Rows are points. Two turns around zero, p and q, are shown by what they do to some points. Write where each new point lands after one turn and then the other. Backwards means that the second turn is done in reverse. Each puzzle has new turns, and all numbers are rounded.

Turn p:
[ 13 -41 -25] -> [-11 -48   4]
[-25  27   0] -> [  2  27 -25]
[ -8   0 -10] -> [ -2  -4 -12]
[  8   8 -13] -> [15 -6 -6]
[12  6 48] -> [-4 31 39]
Turn q:
[  1 -42  10] -> [ -8  20 -38]
[-10  13 -21] -> [-16 -12  18]
[ 17  32 -16] -> [ 5  2 39]
[  7 -33  35] -> [ 19  17 -41]
[ -5   8 -24] -> [-19  -5  17]
[-10  23  16] -> [ 19 -22   6]
Where do these land?
p, then q: [ 36  24 -20] -> [15 45  7]
q, then p: [ 24  12 -19] -> [ 1 31 12]
q, then p backwards: [ -6 -19  22] -> [-13  15 -22]
p, then q backwards: [-17 -11 -20] -> [-24 -15   3]
q, then p: [-29 -31  13] -> [ -2 -31 -32]
q, then p: [-8 24 23] -> [  1 -21  27]

Turn p:
[14 10 -4  2] -> [ -8 -16  -2   1]
[ 16 -18 -15   1] -> [ 20 -15 -12  -7]
[-48   9  -7 -15] -> [-15  43   4 -23]
[-6 -3 -2 13] -> [ 6  0 12 -5]
[25  2 29 -1] -> [ -3 -13  -2  36]
Turn q:
[ -1 -15   7   2] -> [ 1 14 -2  9]
[ -6  33 -30   7] -> [ -2 -35 -15 -25]
[ 21 -10   7   5] -> [-9 20  9 -7]
[  1 -23   6   1] -> [ 4 22 -3  9]
[ 7 -2 13 22] -> [-24  10  -3   4]
[-22  17  -1 -38] -> [ 30 -30  16  12]
Where do these land?
q, then p: [17  2 10 -1] -> [-10  13   4  11]
q, then p: [ -9 -17   1  -9] -> [ -5 -20   6   1]
q, then p: [ 12   6 -19  28] -> [ -7  19 -20 -23]
q, then p: [  7  25 -16  30] -> [  9  30 -19 -22]
p, then q: [ -5  -6   5 -38] -> [  3 -24 -19 -24]
p, then q: [  9 -11  27 -13] -> [-23  -1 -19 -14]
q, then p: [-31   2  -7   3] -> [ 22 -17   2 -17]
